Rows are points. The points of each table are mixes of a few directions, plus a little noise. Count the directions of each table, and those that both share. Where both have some left over, give the other angles between the two spaces (their principal angles), to ten degrees, smallest first.

First:
[[  2  -1  -6]
 [ 24 -15 -61]
 [-22  14  56]
 [ -4   3  10]]
Second (6 x 3):
[[-10   6  27]
 [ -5   3  12]
 [  3  -2  -8]
 [ 34 -21 -88]
 [ -8   5  20]
 [-15   9  38]]
Directions: first 1, second 1, shared 1

First:
[[-33 -35  50  -4]
 [ 21  24 -49  17]
 [ 15  16  -3 -17]
 [ 15  17 -50  26]
 [ 28  30 -31  -7]
 [-17 -19  40 -15]
 [-36 -38  31  17]
 [  5   5  12 -17]]
Second, 6 rows:
[[-38 -41  49   4]
 [  2   4 -32  24]
 [  4   3  31 -32]
 [ 40  44 -47  -7]
 [  8   9 -25  14]
 [-17 -18  24   0]]
Directions: first 2, second 2, shared 2

First:
[[ 18 -13 -14 -13 -16 -61]
 [ 30  21  26  53  -4 -62]
 [ 15  27  -3  25   6  32]
 [-29   2   8  -6  16  73]
 [ -7 -24 -15 -34  -9 -22]
 [  6  -5 -14 -13  -6  -9]
 [-33  -9  12 -11  13  49]]
Second, 6 rows:
[[  6   3  26  28  -1 -46]
 [-34 -11  -2 -26  12  63]
 [-10   6  25  22   8   5]
 [  9  -6   6   5  -8 -50]
 [ 47  20 -77 -30 -15  35]
 [-19 -11  21   1   5  -6]]
Directions: first 3, second 3, shared 3

First, 7 rows:
[[-17  25 -18  -4   0  10  -5 -26]
 [ 29   9  24  19 -30  22 -31  -8]
 [ 21  33  -1  15   0 -33  49 -28]
 [-12  -6  43  53  18  45 -40  41]
 [ -1 -79 -15 -36  23 -23  27  23]
 [-12  55 -13 -17 -16 -14  -6  -1]
 [ -6 -38 -20 -31   6  -7   6  -2]]
Second, 7 rows:
[[-20 -32 -23  17  10  -4  16 -17]
 [-26   4   9  32  23   4   1  25]
 [  8   9   6  -7  -4   1  -5   4]
 [  8  24  18  -4  -1   4 -11  19]
 [-22   9  13  28  20   5  -2  28]
 [ -7 -73 -59  -8 -11 -14  32 -72]
 [ 59  58  36 -57 -37   4 -31  13]]
Directions: first 5, second 2, shared 1; angles 30

First (7 x 9):
[[ 65   7 -16  -5  71  21  50 -28   9]
 [  8  10  -9   9  -9 -11  -6   4   4]
 [-59 -24  42 -18 -57  17 -74 -20  -9]
 [ 23  16 -19  14   3 -16  11   9   6]
 [ -6  10 -16  14  -7 -23  19  33  -1]
 [  6 -11   3 -12  46  17  44  -1  -4]
 [-37  -6  15   0 -47  -6 -45   4  -4]]
Second:
[[ 51  25 -27  29 -40 -13 -35  -9   3]
 [ 15   4 -39  50 -86 -11   2  61 -46]
 [ 14   9   6 -10  21   0 -15 -31  22]
 [-20  -9  21 -26  42   7   9 -19  15]
 [ 13   7   0  -2   7  -1 -11 -17  12]
 [ 37  18 -27  31 -47 -11 -22  10 -10]
 [-58 -29  33 -36  50  15  38   6   0]
 [-14  -5  19 -24  39   6   5 -22  17]
 [-39 -20  14 -12  14   8  29  21 -13]]
Directions: first 3, second 2, shared 1; angles 40

First, 11 rows:
[[ -2 -18 -45   2  -8  22  18 -26  21 -20  32]
 [ -8 -15   8   6 -13  14  22  -3 -15   3  19]
 [ 21  30 -36 -13   3  20  -2  27  22   3 -24]
 [  7  45  64 -41  36  16 -11  46 -46  39 -26]
 [ 22  31 -39 -17   7  18  -7  22  27  -2 -23]
 [ -9 -13  18  16 -15 -12   7   1 -13   3   1]
 [  6  17   7 -12  14  -2 -13  10  -1   6 -13]
 [-14 -40 -13  36 -64  44  74   6 -21   1  40]
 [-28 -36  47  12  11 -39 -13 -44 -22  -6  27]
 [  1 -12 -51  -6  21 -10 -23 -51  43 -34  22]
 [  2  12  35  16   7 -70 -52  13   7   9 -55]]
Second:
[[ 19 -16 -70   8   9  -5  23 -23   6  22  12]
 [-40  28  55 -41 -19 -11 -47  17   6   3  31]
 [ 26  22  16  42  -2   8  31 -10  -3 -12 -32]
 [  3 -16 -43 -24  10 -19  37 -29  -7 -11  30]
 [-49 -13  58  10 -11  32 -22  37   0 -19 -21]
 [ 43  42 -36  29  -6 -13  13 -26  13  30   4]
 [-31 -10  44 -59   3 -10 -68  38  -5  -2  20]
 [ 23 -32  47  -2  -8  15  14   0  -7   6 -55]
 [-28  22 -41   5 -17  -3  -2 -16  24  28  44]
 [ -6  -9  26  12  12  10   8  15 -17 -40 -21]
 [ 42 -18 -57  21  30  -6  17  -6 -10  -7 -10]]
Directions: first 4, second 6, shared 0; angles 30, 50, 50, 90

First:
[[ 10  -8   2   7   0   6   3   2   1   6   7  -6   1   2]
 [-12  23  -1  27  37  39  32 -24  18 -15 -32  27 -17 -12]
 [ 37 -34   8  12 -10   0  -2  11  -3  18  33 -31   9   7]
 [ 57 -45  13  51  18  41  29  -2  15  23  29 -29  -2   1]
 [-39  46  -8  15  41  36  32 -29  18 -28 -53  46 -22 -17]
 [-17  23  -4  13  25  24  20 -17  13 -14 -28  25 -13  -9]
 [-54  44 -11 -42 -12 -33 -20   0 -10 -23 -30  30  -1  -4]
 [-34  19 -10 -52 -34 -52 -38  15 -20  -9  -2   5  10   5]
 [ 22 -40   4 -46 -65 -70 -56  41 -32  26  58 -48  30  20]
 [ 29 -24   7  15  -1   9   4   5   1  13  20 -19   5   5]]
Second, 8 rows:
[[-53  -2 -46 -26  14 -27  14  19  -2 -21  30 -19 -18  32]
 [-23  16 -65 -23   3 -55  22  35  11 -50 -26  22 -16  -8]
 [-45 -13 -15  -1  22  -7 -11 -23  52 -29 -11   5   7  22]
 [ 27 -10  24  -3 -24   4 -12   5  -5  10 -23  12  -8 -19]
 [ 60  26  28  36   0  28  10  -9 -33  31   6   2  25 -29]
 [ 49 -13  43  -7 -41  13 -14  15 -31  32 -16   6 -17 -26]
 [-21  34 -29  27  48  14  29 -17 -15   3  58 -28  30  25]
 [  7 -41  60  -2 -23  30 -40 -25  23  25 -18   1  -6   4]]
Directions: first 2, second 4, shared 0; angles 50, 50

First:
[[ -25   -8   -1   12    0   14   12  -14  -15    6   -9   -4  -13   -4
     5   10    3   18]
 [ -17   -5   -1    8    0    9    8   -9   -9    4   -6   -2   -8   -2
     4    7    2   11]
 [   8    3    0   -4    0   -4   -4    5    4   -2    3    1    3    1
    -1   -2   -1   -6]
 [  31    9    1  -15    0  -18  -15   17   18   -8   10    5   16    4
    -6  -12   -4  -21]
 [-121  -36   -5   59   -3   68   58  -66  -72   31  -43  -17  -61  -13
    27   48   18   83]
 [  -6   -2    0    3    0    3    3   -3   -4    1   -1   -1   -3   -1
     1    2    1    4]
 [  29    9    1  -14    0  -16  -14   16   17   -7   10    4   15    3
    -7  -11   -4  -20]
 [  -2   -1    0    1    0    1    0   -1   -1    0   -1   -1   -1    0
     0    1    1    1]
 [  27    8    1  -13    1  -15  -13   14   16   -7    9    4   13    3
    -6  -10   -4  -19]
 [  35   11    1  -18    1  -20  -17   19   20   -9   12    5   18    4
    -8  -14   -5  -25]
 [  40   12    1  -20    2  -23  -20   22   24  -10   14    6   21    5
    -9  -17   -6  -28]]
Second, 10 rows:
[[ 19  17   0 -19 -29 -10   5  11   1  24   0 -35  -7   5  17 -35   7 -30]
 [-43 -22   0  21  13  24  17 -25 -27 -15 -21   1 -25 -18   6  19   4  39]
 [-14  16  -3  -5 -48   7  28  -4 -20  68  -8 -53 -23  22  30 -25  16 -23]
 [  9  -9   2  -1  26  -7 -16   5  11 -39   4  30  12 -10 -17  13  -8   9]
 [ -8 -13   3   2  16 -13  -8   8   1 -12  -2  29  13  26 -25  26   0  -6]
 [ -1 -15   2   2  25  -6 -10   2   3 -36  -3  24   4  -7 -15  13  -4  10]
 [ -3  38  -7  14 -52  32  24 -19  -2  87  18 -49  -3  -4  42 -22   1   3]
 [ 11  -7   4 -11  15 -14 -11  11   6 -30  -3  12   3  -2 -11  -2  -1  -7]
 [ 21   9   0   2  10  -6 -16   8  22  -2  22  25  29   5 -15  12 -12  -2]
 [  7 -11   2  -6  22  -8 -11   4   4 -42  -5  16  -1 -17 -10   0  -3   5]]
Directions: first 1, second 4, shared 1

First, 11 rows:
[[ -27   -7   -3    7    3   -3    3    1   -8    9   20    9   -1    3
    -7   11   -5   17    5    6]
 [  11   20   21  -28  -10   -8    7   -3    4   -4   -5   -3   14    2
    -6  -13    5  -39  -13   -5]
 [ -20    6   -8   21   15    2    3   -1    9    4    3   -3   20  -16
    -8   13   17   25    0    9]
 [ -14   32   23  -18    2  -10   10   -4   12    3    2   -2   37  -10
   -18   -3   22  -24  -17    3]
 [  71  -56   12  -66  -57   -7  -12    9  -49  -15   -1   22 -108   74
    38  -46  -92  -75   16  -32]
 [ -29  -11   13  -16  -11  -12    7    1  -21   12   31   23  -16   23
   -10    2  -23   -8    3   -1]
 [ -32   20   23  -20   -3  -14   13   -4   -1   11   22   12   23    2
   -22    1    6  -20  -11    4]
 [  24   -4  -28   36   19   18  -11    2   18  -10  -29  -23    6  -24
    15    7   20   37    5    4]
 [  57  -19  -76  100   47   47  -28    5   42  -25  -71  -53    7  -57
    41   21   45  103   20   11]
 [  10   29   30  -37  -13  -11    8   -5    7   -3   -4   -2   19    3
   -11  -17    8  -51  -18   -6]
 [ -51  -13   -6   19   10   -4    4    0  -12   17   33   17   -2    4
   -13   23   -7   36    9   10]]
Second, 11 rows:
[[ 13 -10  -3   0  20 -22  -3   2   6   9  14 -18   3 -19  -1 -19 -13   4
   10  14]
 [  0 -16  16 -22  24 -33  23   4   3 -18  28 -16 -11 -30 -13 -27  -9   3
    3  -1]
 [ 38  -9 -31  30  29 -20 -42   1  10  50   3 -31  20 -19  15 -17 -26   6
   21  43]
 [ 25  22 -52  61 -25  50 -69  -6   1  64 -50  10  33  44  34  41  -1   2
    7  31]
 [ -2   2   2   0  -4   5   1   0  -1  -3  -2   3  -1   5   0   2   4  -2
   -3  -4]
 [-29  11  20 -17 -29  24  28  -1  -8 -34 -10  29 -12  22  -7  21  23  -6
  -18 -34]
 [ 19  11 -32  38 -12  25 -44  -4   3  43 -27   0  20  22  20  20  -5   2
    7  23]
 [-58  17  47 -43 -45  33  63  -1 -17 -77  -8  50 -29  30 -20  28  43 -12
  -34 -66]
 [-50   9  46 -44 -31  15  63   1 -13 -71   3  36 -29  15 -23  15  33  -9
  -27 -56]
 [ 38 -17 -23  17  38 -36 -30   2  12  40  18 -39  13 -32   8 -29 -31   9
   22  40]
 [  9 -20   9 -16  34 -43  14   4   6  -6  33 -26  -6 -38 -10 -35 -18   4
   10   9]]
Directions: first 3, second 2, shared 0; angles 60, 90

First:
[[  6  11 -14  -1 -15 -18   3 -32  12 -23 -11   5  -1  33 -32   9 -31  12
    3 -14  11  -3  -5   8]
 [ 19  -5 -18   4   0  12   9  22 -18 -26  12 -28  10  23   3  35 -15   4
   42 -15   6  14 -11 -11]
 [ 17  28   3   1  32  33  34  13  -6  12 -11 -11  -9 -24  45   3  25  14
   26  -2  27  27 -11  -5]
 [  7   5 -41 -31 -27 -19 -21 -45 -26 -38  47  64  14  22 -36 -15 -18  -9
   25  35 -11  -6 -26  40]
 [-16 -25  26  22   6   1  -7  50  10  37 -16 -46  -9 -23  23  -3  27  -4
  -28 -10  -7 -10  25 -31]
 [  4  24  19  11  11   3  26 -33  35  -8 -48 -11  -6  19 -14  21 -34  18
  -15 -37  18   7   7  -5]
 [-23 -25  33   3  -1  -2 -22  -1  12  12  -2  14  11 -15 -10  -6  -7 -24
  -43   2 -35 -17  22  -1]
 [-14 -13  -9  -8  -7 -10 -23  26 -19  33  29  13 -10 -36  21 -45  53 -10
  -10  42  -8 -13   0   5]]
Second:
[[   2   -9   -7    6   -3   -2   -3   25   -8    5    5  -22   -3    1
     8    3   11    2    9   -1    3   -1    1  -11]
 [   1   -3   -2    2   -2    0   -2    8   -3    2    2   -7   -2    0
     2    1    4    0    3    0    1    0    1   -4]
 [   1   -8   -6    5   -3   -2   -3   23   -7    4    5  -20   -3    1
     7    2   10    2    8    0    3    0    1  -10]
 [   2  -17  -12    9   -6   -4   -5   44  -13    9   10  -38   -5    0
    13    5   19    3   16   -1    5   -2    1  -20]
 [  -1   10    8   -6    4    2    3  -27    8   -6   -6   24    3   -1
    -8   -3  -12   -2   -9    0   -3    1    0   11]
 [   5  -32  -24   20  -12   -6  -11   85  -27   18   20  -75   -9    2
    26   10   38    6   30   -2    9   -3    2  -37]
 [   2  -18  -14   11   -7   -3   -7   48  -15   10   11  -42   -5    1
    14    5   21    3   16   -1    5   -2    1  -22]
 [  -5   32   25  -20   12    6   11  -86   27  -17  -20   76   10   -2
   -25   -9  -38   -6  -30    2  -10    3   -2   38]
 [  -6   44   34  -27   17    9   16 -121   37  -24  -28  106   13   -3
   -36  -13  -54   -9  -42    3  -13    4   -3   53]]
Directions: first 5, second 1, shared 1

First:
[[ 40 -48  42  41   4 -32  -5 -10 -17  -1 -27  29  29   4  14  12   4 -30
  -40   1  22 -65 -26   9 -29  40 -48  18  47  13  21 -16]
 [-21  27  -3 -30   8  20  15 -17  33   2  26 -14 -22  -4 -27   2 -22  -3
   11  -6  -4  67  -9  10  22  -4   6 -11 -37 -34 -30   1]
 [  6  -1 -12 -39   9 -45  18   3 -19 -20 -18  -6  12   7  33 -23   7 -20
    5  -6  20 -13 -18  35 -31  13 -39  -5  24  38  12 -11]
 [  9   2 -17   6 -26   6 -25  13 -25  -8 -21  26  11  -4  32 -26  31  23
   22  10   7 -45  22 -32  -7 -32  22 -10  -4  30  45  11]
 [  2  -3  -5 -16   8 -22  11   2  -9  -8  -6  -7   3   4  11  -6   1 -11
   -2  -4   6  -3  -9  19 -15  10 -19  -1  14  16  -1  -6]
 [-16  40  35   5 -11  43  -7 -30  61  15  26 -12 -14 -14 -38  28 -42   6
   29  15  -6  60  -8 -11  66 -11  11  26 -45 -72 -26   2]
 [-14   5 -22 -33  26 -22  34   8  14  24   0 -61  54  12  15  -4  13   8
  -20 -25 -11  25 -11  -4 -12  32  -6  42  28  18 -15 -21]
 [ 11 -43 -16  38  -1  32 -16   7 -21  14   2  40   9   1 -10 -13  43  16
  -46 -15 -11 -26  18 -53 -30   0  41 -29  -6  11  17   9]
 [-31  42 -16  -7 -21  59 -21  -1  17 -12  34  18 -72 -14 -37   1 -20  24
   48  18 -16  55  31 -10  47 -60  55 -47 -74 -41 -16  32]
 [ 13 -23  14  36   4 -37  -2  27 -37  -8 -15 -14 -11   9   9  31 -14 -14
   -7  12  -7 -55   8  37 -11  13 -24  17  54  22  -6  -1]]
Second, 8 rows:
[[-12   5 -14   3  -1  30  -2   0  17  23  11 -11  20  -1 -11  -3  16  25
   -9 -10 -16  23  12 -42  11  -5  37  10 -18 -12  -3   1]
 [-12  14  -9   7  -8  38  -9  -4  26  28   9 -12  27  -4  -8  -2  14  32
    1  -4 -15  22  14 -53  24 -11  42  22 -23 -19   2   1]
 [-19   5 -25   3   2  45   0   0  24  34  18 -17  28   0 -16  -6  24  36
  -17 -18 -25  36  17 -60  12  -6  56  11 -26 -16  -7   1]
 [  9  33  35  16 -34  14 -29 -15  28   6 -17   3  21 -12  16  10 -16  16
   49  32  12 -21   2 -23  52 -24  -2  47 -11 -25  28  -1]
 [ 12  12  26   6 -15 -13 -12  -7   1 -12 -15   9  -3  -5  14   7 -17  -9
   28  21  16 -24  -7  16  16  -8 -25  15   6  -3  15   0]
 [  4   6  11   3  -7  -3  -6  -3   3  -3  -6   3   1  -2   5   3  -7  -2
   12   9   6  -9  -2   3   9  -4  -8   8   1  -3   7   0]
 [ 26 -32  17 -16  21 -85  21  10 -61 -63 -18  27 -63  10  16   3 -30 -73
   -7   7  32 -46 -31 121 -57  26 -93 -53  52  45  -8  -2]
 [ -7 -42 -40 -20  42 -25  36  19 -38 -13  18   0 -31  15 -17 -11  15 -25
  -58 -36 -11  19  -6  39 -66  31  -7 -60  18  33 -34   0]]
Directions: first 6, second 2, shared 2

First, 8 rows:
[[   8    6   -2    2   34    3  -32  -25  -31   22  -43   54  -24  -24
     3  -18   56   13   -3  -17   34   44  -46  -42   10  -36   -7   21
   -75  -29   32    4]
 [ -19   -6   82  -16  -43   42   31   -1   47   55    7  -17 -117  -13
   -20  -35    5  -60    1  -55  -11   10   17   -5   51  -58  -14    7
    20   32   -2  -11]
 [ -21   21    1   14  -12   40    9   55   37  -25   37  -28   36   -9
    45   28   -3    9   -8   27    9  -10  -24    7  -24   29   32  -22
     6  -11  -10  -36]
 [   4   -9    7    0   21    4   -9   -8   -1   12   -7   14  -20   -9
    17  -20   19  -20   -5   -2   17   29    0  -21    6  -34  -15   14
   -10   -7    6    8]
 [  10  -14  -40   12   40  -16  -10   15   -3  -37   24  -11   67    9
    53    4  -14   -8   -9   53   13   10   21   -1  -35    8   -7    1
    30  -14  -15   14]
 [  -4   24  -11    1  -23   -2   -5   -3  -21   -3  -22   15   13   -2
   -39   27    8   53    9  -16   -9  -25  -39   10    0   41   26  -13
   -42   -6   14  -17]
 [  16   -4  -45   -4  -12  -53    2  -22  -37  -28   -8   -6   56   32
   -49   26  -42   41   13   11  -35  -49   26   38  -16   59    4  -12
    23   13  -10   19]
 [   5  -19    7   -8   -7  -16   15  -10    7    2   12  -20  -12   16
   -10  -13  -29  -29    2    0  -19  -10   45   15    7   -9  -19    3
    48   22  -16   19]]
Second:
[[ 12 -19 -42  -1  29 -55  13 -34 -45 -33  -7  -2  50  42   4 -17 -55  -1
    2  37  -4 -16  43   7 -14  21 -23   3  47  18 -10  48]
 [ 34 -22 -17   4  13 -26 -29 -36 -25  22 -26  42   0  -1 -14  -8  27  -6
   10 -29   0  11   2  -9   6 -16  -3  24  -7  -5   7  35]
 [-20  19 -10 -22   5 -30  14 -14 -29 -21 -18 -21  -2  12 -53   4 -32  42
   -5  26 -14 -15  16  13   2  20 -28 -17 -28   3   7 -20]
 [ 47 -30 -33   5 -13 -32 -45 -12  -2  14   5  17  30  -7 -36  35  29   6
   18 -28 -34 -12  24  31 -13  12  12  13  15  -8 -15  22]
 [-33  27  39  19 -41  67  39  47  46   0  30 -19  -5  -1  52   6 -11 -15
   -3  -9  17 -20 -44  -6   2  24  49 -20  21  14  -3 -25]
 [ 24 -14  -4  11 -11   0 -21  -8   0  23  -6  29   4  -7  -2  11  30  -7
   12 -36  -5  -1 -12   0   2  -1  22  14   4  -3   1  20]
 [-59  51  18 -31  -4   0  48   4 -23 -32 -20 -41 -29  10 -48  -6 -51  54
  -16  44  -2 -18  -8   4  14  25 -30 -37 -52   6  17 -55]
 [  4  -6  21 -15  10  21 -41  35  46  21  20 -18 -40 -52 -12  16  61  -9
  -12   3  -6  46  13   2   0 -53 -25   4 -45 -35  -5 -52]
 [-46  38  23 -17  -5  18  37  11  -5 -16  -9 -26 -26   3 -15  -8 -28  28
  -12  24   8  -8 -17  -6  12  11 -10 -22 -34   5  13 -39]
 [  7  -6  -8  13 -22   9   6  21  21 -11  27 -17  33   9  19  20 -14 -10
    5   0 -13 -24   5  19 -15  28  27  -8  44   8 -18   5]
 [ 28 -38  13  32  38  30 -19 -13  13  36   2  54 -15  -8 103 -51  47 -84
   -2 -28  53  57 -20 -57   6 -68  11  46  34  -3   6  61]]
Directions: first 4, second 5, shared 3; angles 90

First (9 x 32):
[[ -4 -34  13   4   4 -19 -26 -13  -8  25  17  -9 -10   0  15   0  -3  -5
   -8  -6   8  21 -22   2   9  13  -4   1   4   7 -12 -20]
 [ 18  -1   0  25   1 -14  -9  -1  -1  25  -8  -8   8 -41 -11 -36  -2   1
   -1 -15 -38  26 -14   1   5  16  -8 -32  -1 -18  -7 -29]
 [ 31  -4 -48   2  17  15  48  22  38  19  10   2  -9 -44 -28   3   2  27
   -8   3  19  10  24  -9  -8  49  10  14   7 -21   4  -9]
 [ 10 -15   4 -24   1  -8   0  -2  22  21  25  18  14 -11   7  16  -1  16
   -3  13  29  18 -15 -15 -35  14   3  13  -6 -15   1   7]
 [ 40   5 -22 -24   9   4  51  19  58  -5 -10   3  51 -72  -2  -1  21  26
   13  23  10   3   3 -41 -52  37  17 -12 -18 -50 -11  15]
 [-38  -6   9  47   3   7 -31 -18 -61 -22 -26 -25 -56  63   2   4   1 -39
   -1 -22 -17 -38  26  44  90 -41 -11  -2  28  56   3 -27]
 [ 36  11  12 -26  13  -3  15  -7  40  17  -3  56  61 -39  -3  36  35  23
   21  47  36 -12  13 -27 -52 -11  -1 -11   5 -51  19   7]
 [-50 -30  34   7 -12 -14 -44 -20 -49 -40 -14 -54 -28  61  49  -5  -8 -42
    3 -23 -18 -21 -24  14  46 -26   3   3  -9  57 -34   6]
 [-46  74  -2  -7 -40  34  -6  20 -36 -39  10  18 -33  82 -31 -16 -47  -6
  -17 -20 -30 -10  14  35  -1 -53 -11  23 -17  42  39  47]]
Second (11 x 32):
[[ 11  42 -54  22   2  29  53  42  14  -5   6   3 -13 -27 -45 -38 -16  27
  -15  -6 -11  17  25  12   2  23   0  12  12  -6  26   5]
 [ 15  11  24   6   2  -7 -23  -8  -5  35  20  72  11  -2 -26   7  17  29
    9  14  15  27  -1  18 -21 -28 -21   1  35  -4  58 -20]
 [ 37  68  19  19   2  27 -28  21  -3  51  22  85  29 -20 -25 -18   8  32
   -5  16 -34  36  33  17 -18 -49  -4 -23  41 -18  68 -33]
 [  7 -14  32 -24 -23   3   2  -4  -6 -70 -48 -26  -7   8  10   3  27 -16
   42 -37 -56 -39  -9 -10  -4  -9  36 -28 -21  40 -10  19]
 [-16   7 -38  47  18  -2   9 -10 -21  26 -10 -17 -27   4 -29  -4 -17 -18
  -20   2  12 -12  25  24  57   6 -33   1  14 -17  -9 -29]
 [-20 -61  14  -7  16 -39  -1 -21   9 -17  -1 -38  31 -16  57   3  21  -8
   15  25  52   3 -47 -25  -2  19  -6  11  -8  -3 -49   8]
 [-21  -7 -41  14  22  -6   8   2  11  43  33 -27   7  -7  22  -3 -33  -5
  -43  34  54  23   1  -7  11  29 -21  28  -6 -38 -39  -5]
 [ -9 -28  10   2  13 -30 -19 -23  -1  45  33  39  12   5   2  19   5  17
   -5  31  67  28 -24   7 -14  -1 -36  26  21 -15  18 -13]
 [  4  28   9  23  -3  18 -22  -7 -28  -9 -43 -23 -16  14  -4   0  -2 -39
    0 -22 -67 -41  38  11  49 -29  14 -43  -3   4 -13 -24]
 [-19 -43  -1 -43 -18  -6  20  -3  13 -63 -19 -71 -14  17  36  14  -7 -24
   10 -26  -6 -34 -26 -30  -9  33  32  11 -51  26 -59  44]
 [  9  -3  24 -61 -36  16   0  11  17 -40   6   5 -11  24   4  19  -3   9
   15 -30 -30  -9 -14 -19 -52   5  40   7 -34  31   8  44]]
Directions: first 6, second 6, shared 3; angles 40, 50, 80
